Each point is reached from the start by the listed moves, each made 0, 1 or 2 times, or once backwards (-1), plus a little noise. Is the number of moves made odd or even? Then give how often each move was made.

Moves:
(1): [ 2.15 -0.10  1.23 -0.02  0.24]
(2): [-0.10  1.43 -0.46 -0.30 -0.72]
Start: [ 1.17  0.37  0.55 -0.37  0.97]
Points:
[ 3.14  1.64  1.25 -0.70  0.50] => even (1, 1)
[ 2.91  3.25  1.10 -0.98 -0.28] => odd (1, 2)
[ 1.11  0.44  0.51 -0.32  1.20] => even (0, 0)
[ 5.30  1.58  2.60 -0.61  0.78] => odd (2, 1)

Moves:
(1): [ 1.53  0.52  0.83 -0.73 -0.16  0.82  1.01 -0.50  0.27 -0.77]
(2): [ 0.46  1.87 -0.55  1.20  0.74 -0.63  0.27  0.21 -0.33  0.42]
(3): [-1.14  0.65  1.90 -0.22 -0.17  0.87  0.47 -0.77 -0.43  1.44]
(4): [ 0.82  0.10  1.14  2.14 -0.11  0.01 -0.75  0.22  0.61  0.25]
(5): [ 0.37 -0.65  0.10  0.13  1.66 -0.29 -0.53 -0.11  0.38  0.34]
(6): [-0.44  0.19  0.00 -0.11  0.22  1.23 -0.13  0.98 -0.40 -0.34]
(7): [ 0.15 -0.96 -0.17  1.22  0.09  1.30  2.42 -0.68  0.61 -0.29]
(8): [ 0.77 -0.46  1.05 -0.79  0.04 -0.86  1.02  1.62  0.38  0.64]
Start: [ 0.09  0.73 -0.62 -0.38 -0.72  0.08 -0.50  0.53 -0.63  0.12]
Points:
[-0.55 -1.29  4.87  0.63  1.06  0.49 -1.14 -2.12  0.73  3.81] => odd (0, -1, 2, 1, 2, -1, 0, 0)
[ 1.77 -1.87 -0.94 -3.29  0.20 -2.70 -3.24  3.36  0.42 -0.47] => odd (0, -1, -1, 0, 1, 0, -1, 1)
[ 4.24 -0.55  1.14  1.20 -0.04 -0.79 -4.51  1.65  1.38 -1.36] => odd (1, -1, -1, 2, 1, 0, -1, 0)
[ 2.39  4.30 -1.67  4.76 -1.71 -1.74 -5.31  1.29 -0.55 -1.13] => odd (0, 1, -1, 2, -1, 0, -1, -1)
[ 1.99 -1.74  4.34  0.62 -1.04  1.49 -0.39  6.15  0.95  0.92] => odd (0, -1, 0, 2, 0, 2, 0, 2)
